Every row gives one point. The window is the flat piece filled in between its corners: a triangle in 3 columns, a solid with four corners in 4, and so on. A path goes straight from each point to the next, and from the last back to the first. After which points does the path pass through the window?

Window:
0:  .34  .36  .47  .49
1: -.06 -.15 -.43 -.23
2:  .08 -.38 -.54  .02
3:  .12 -.34  .02 -.06
Path:
(1): -.07 -.24  .03  .16
(2):  .30 -.36 -.05 -.22
(3):  .25 -.26 -.78 -.28
(4): -.37 -.63 -.01 -.12
(5): -.09 -.27 -.39  .11
(6):  .29 -.06 -.61 -.05
(7):  .37 -.20 -.55 -.01
(8): -.15 -.28 -.52  .00
(9): -.35  .04 -.23  .25
(10):  .57  .10 -.21 -.02
(11):  .58 -.08 -.12 -.20
(12): -.18 -.19  .11  .36
(13): .08 .02 .22 .29
(14): .47 .29 .01 .06
(15):  .35 -.11 -.37 -.44
(16): -.05 -.09 -.21  .06
Through the window after points: 1, 11, 13, 15

Window (8 x 8):
0: -.32 -.18 -.20 -.17  .29  .26  .62  .27
1: -.01 -.05  .16 -.01  .01 -.44  .29  .08
2:  .04  .37  .02 -.35 -.03 -.19  .21 -.25
3:  .09  .07  .68 -.27  .29 -.04 -.33 -.26
4: -.20 -.73 -.27 -.42  .08  .49  .07  .07
5:  .25  .65 -.13  .30 -.15 -.10  .34  .04
6: -.24 -.65  .94 -.44  .02  .25 -.12 -.55
7: -.43  .16 -.19 -.04 -.08  .00  .15  .16
Path:
(1): -.27 -.01 -.27 -.12  .19 -.04  .31 -.16
(2): -.01 -.13  .08 -.37 -.22  .18  .36  .21
(3): -.02  .06  .36 -.48 -.06  .06 -.01 -.07
(4):  .00  .04  .17 -.12  .28 -.07  .00 -.24
(5): -.18 -.21  .11 -.06  .08 -.02 -.07 -.32
(6): -.14 -.20  .15 -.42 -.09  .20  .16  .11
(7):  .07  .28  .17 -.16 -.08  .06  .30  .48
(8): -.24 -.03 -.60  .04  .24  .01  .31 -.17
(9): -.19 -.01 -.18  .29  .13 -.13  .27 -.37
(10): -.03  .22  .14 -.56 -.16  .03  .14  .41
(11):  .12 -.24  .18 -.33  .11  .25  .07  .07
(12): -.36 -.22  .19 -.16  .26 -.07  .14 -.45
(13): -.17 -.09 -.05  .11  .51  .29 -.04 -.32
(14): -.06 -.09  .18 -.46 -.10  .10  .09 -.07
(15): -.13 -.06 -.02 -.29 -.23  .04  .20  .26
(16): -.25 -.04 -.19  .03  .27  .08  .25 -.26
Through the window after points: 3, 9

Window, 9 rows:
0: -.66  .15  .45  .35 -.03  .49  .04 -.26  .29
1: -.47  .39 -.14  .09  .54  .23  .21  .12 -.19
2:  .19 -.07  .30  .14 -.17  .24  .24 -.35  .19
3:  .51 -.02 -.02  .24 -.51 -.04 -.10  .11  .43
4:  .17  .38  .03 -.44  .14 -.44  .25  .16  .07
5: -.11 -.39  .14 -.02  .46  .13 -.04  .30  .38
6: -.11  .05 -.28  .06 -.55  .51  .19  .17  .60
7: -.07 -.08 -.09  .23  .13  .00 -.11 -.56  .24
8: -.01  .69  .31 -.42  .14  .29 -.25 -.23 -.39
Path:
(1):  .05  .41  .12 -.06  .11  .27 -.01  .03  .34
(2):  .07  .76  .54  .15  .30 -.23  .12  .07  .56
(3): -.44 -.20 -.04 -.09 -.16  .36  .10 -.16 -.06
(4): -.37 -.51  .10 -.01 -.75 -.05 -.27 -.19  .38
(5):  .24  .68 -.37  .10  .09  .70  .53  .36  .46
(6): -.31  .20  .27  .40  .21  .37  .05 -.19  .37
(7): -.60  .03  .38  .09 -.20  .38  .03 -.18  .16
(8): -.09 -.14  .11  .23 -.21  .34  .06  .05  .15
(9): -.18  .37 -.31 -.07 -.11  .43  .16 -.07  .81
(10):  .08  .19  .06  .30  .40  .21  .06 -.12  .35
(11): -.35  .09  .15 -.26 -.26  .02 -.07  .05  .01
(12):  .00 -.28  .03  .17 -.46 -.01 -.07 -.20 -.30
Through the window after points: 2, 4, 6, 12
